Rows are points. The ring and each string are closed loops that go straight from each point to the next, and from the last back to the first. Before rounding, they use only three directions, however many columns there are. How many times does the string pass through the ring? Passing back the other way cancels.
(in the rows, 128 means zero)

Ring, 7 rows:
[[104 154 167]
 [166 151 139]
 [207 128 116]
 [201 113 107]
 [164 106 123]
 [126 109 153]
 [ 94 136 175]]
String (31 x 3):
[[152  93 145]
 [153 114 150]
 [140 116 150]
 [129  98 175]
 [114 103 182]
 [134 115 168]
 [ 87 114 202]
 [ 57 140 196]
 [ 75 138 200]
 [121 131 175]
 [130 138 153]
 [116 152 150]
 [ 87 181 154]
 [110 174 165]
 [152 143 164]
 [158 132 150]
 [147 144 134]
 [153 136 137]
 [182 128 142]
 [167 134 132]
 [171 141 118]
 [221 134  99]
 [225 127  93]
 [202 132  91]
 [235 106  94]
 [218  99 116]
 [185 109 134]
 [154 129 129]
 [151 129 117]
 [160 117 136]
 [164  99 140]]
Times through: 2

Ring, 8 rows:
[[164  91 108 169 124  99 189  59 152]
 [144 105  71 158  93  99 146 101 142]
 [125 153  86 127  85 115 119 143 115]
 [116 190 132  99  87 158 133 174  94]
 [122 190 163  96  96 184 164 171  95]
 [143 173 197 109 128 181 206 125 106]
 [156 157 198 124 147 153 216  86 116]
 [167 113 150 156 145 111 207  51 141]]
String:
[[119 210 160  89 104 159 139 166  84]
 [114 219 180  78  98 191 154 187  79]
 [123 184 176  94  91 212 185 181  98]
 [133 159 165 111  96 197 195 157 111]
 [140 149 148 124 107 160 183 129 118]
 [137 182 175 107 124 156 176 128 101]
 [132 207 209  88 127 185 187 146  87]
 [127 214 221  79 119 213 197 168  83]
 [127 207 198  87 117 187 179 158  87]
 [131 184 167 104 113 162 168 142  99]
 [132 159 145 116  97 170 174 148 112]
 [127 147 129 119  78 186 174 168 117]
 [132 159 133 119 100 149 160 139 112]
 [123 196 136 103 108 126 125 144  92]
 [112 207 107  98  93 109  89 161  86]
 [110 183  65 113  76  92  72 162  98]
 [129 121  63 143  71 119 128 141 131]
 [141 129 118 138 100 140 171 120 129]
 [140 134 104 140 104 112 149 110 126]
 [141 128  77 149 106  77 126  94 130]
 [145  89  36 172  88  66 124  88 151]
 [146  80  52 170  79 106 153 105 155]
 [143 100  82 156  87 126 164 114 144]
 [141 129 105 141 101 121 157 113 129]
 [134 148  88 136 102  90 121 113 119]
 [125 172  85 123 100  80  96 125 106]
 [131 168 117 121 106 114 132 127 108]
 [134 147 119 127  97 141 157 133 119]
 [132 136 113 129  83 161 165 149 123]
 [136 154 135 123 106 144 164 129 115]]
Times through: 3

Ring (6 x 14):
[[ 77 198 154 131 168  86 167 100  85 123 157 127 111 131]
 [ 94 175 147 142 140 114 156 140  91 121 157 134 124 127]
 [115 121 139 143 102 149 117 177 124 130 135 140 146 124]
 [110  79 138 133  92 157  81 178 160 145  98 139 161 126]
 [142 111 142  89 116 131  87  85 166 155 143 115 129 136]
 [124 161 149  92 148 101 125  58 133 144 165 112 110 137]]
String (29 x 14):
[[ 92 182 154 106 168  83 145  63 113 137 153 116 108 136]
 [ 90 155 149 123 145 106 133 111 118 135 135 127 126 131]
 [109 157 148 113 142 109 131  97 122 137 152 122 120 132]
 [107 146 146 121 133 118 126 117 124 136 143 127 128 131]
 [ 69 180 153 133 163  90 154 111  97 127 136 129 121 130]
 [ 30 234 162 150 200  57 200 103  54 112 144 132 106 129]
 [ 60 230 157 145 184  73 197 106  55 111 168 131 104 129]
 [ 93 207 150 139 158  98 178 118  71 115 179 130 109 128]
 [ 86 188 148 152 145 112 170 151  75 114 162 138 122 125]
 [ 75 160 146 159 133 121 151 175  91 119 131 144 138 123]
 [ 95 139 144 139 125 127 128 153 117 130 131 136 138 127]
 [126 129 140 127 110 141 117 145 128 134 150 132 135 128]
 [143 109 135 133  87 164 105 173 135 134 151 137 145 125]
 [123  95 134 150  81 170 101 207 135 132 125 146 159 122]
 [ 88 105 140 159 101 151 111 207 126 130 102 148 160 122]
 [100 120 142 141 112 139 115 168 128 133 121 139 147 126]
 [116 124 141 131 111 140 114 152 130 135 136 134 140 127]
 [146 118 136 126  94 157 109 157 133 135 159 133 138 127]
 [133 129 137 140  98 155 123 174 117 127 158 138 139 124]
 [101 155 141 158 117 139 148 185  91 117 151 144 137 122]
 [ 87 157 146 145 134 119 143 152 102 125 137 137 133 126]
 [106 148 145 127 131 121 129 128 119 133 144 130 129 129]
 [122 172 146 117 139 114 145 102 106 130 176 123 114 131]
 [107 161 147 122 139 113 137 111 113 132 154 126 122 131]
 [ 73 176 152 134 158  95 152 116  98 127 137 130 122 130]
 [ 62 210 158 125 186  68 173  77  83 125 151 123 105 133]
 [ 92 210 157 102 184  69 165  41  96 132 174 112  95 137]
 [135 178 149  87 153  98 136  44 123 141 187 109 100 138]
 [116 193 154  87 171  79 146  28 116 140 180 106  95 139]]
Times through: 2
String (30 x 14):
[[121 157 147 107 139 112 128  88 125 138 161 119 117 133]
 [114 147 146 117 132 119 125 111 126 137 149 125 125 131]
 [128 152 145 109 132 119 126  97 126 138 165 121 119 132]
 [ 89 157 149 129 142 109 137 123 113 132 137 130 128 130]
 [ 52 204 156 146 176  79 177 118  74 118 140 133 116 129]
 [ 47 224 157 153 184  73 195 120  56 111 152 135 110 128]
 [ 83 205 152 141 162  94 177 119  72 116 169 131 111 128]
 [117 170 145 125 135 118 146 117 103 127 171 127 118 129]
 [123 178 144 131 132 122 155 127  92 122 184 130 116 128]
 [110 176 143 149 127 129 161 160  82 115 174 138 124 124]
 [129 150 140 136 112 141 137 154 106 125 169 135 129 126]
 [131 135 141 121 114 137 119 132 128 135 157 128 130 129]
 [103 135 144 130 124 127 121 140 125 135 133 132 136 128]
 [ 88 119 142 153 110 141 118 189 121 130 111 144 153 123]
 [102  89 136 158  85 166  99 219 136 132 102 150 166 121]
 [124  71 133 145  72 177  81 211 154 139 107 145 167 122]
 [139  85 135 125  83 166  83 168 158 144 128 134 153 127]
 [115 125 143 123 117 133 111 135 136 139 135 130 137 129]
 [ 98 117 144 132 117 133 109 151 136 138 115 135 145 128]
 [ 90  74 140 139  97 151  79 184 162 146  77 141 167 126]
 [107  50 138 126  85 161  56 176 186 156  72 137 172 128]
 [156  72 136  94  87 159  61 120 187 159 128 121 147 133]
 [156  89 138  90  97 149  72 103 178 157 140 118 138 134]
 [162  95 139  82 102 144  73  85 180 159 148 113 132 136]
 [163 112 140  81 110 137  86  76 168 155 162 112 124 136]
 [122 132 144 110 124 125 111 109 139 142 144 123 129 132]
 [110 137 147 107 135 114 113  96 140 144 136 121 127 133]
 [124 151 149  87 147 102 115  53 144 149 156 110 113 138]
 [141 175 152  67 161  87 125   7 139 150 186  99  94 142]
 [146 178 149  75 154  95 131  24 131 145 195 103  95 140]]
Times through: 4
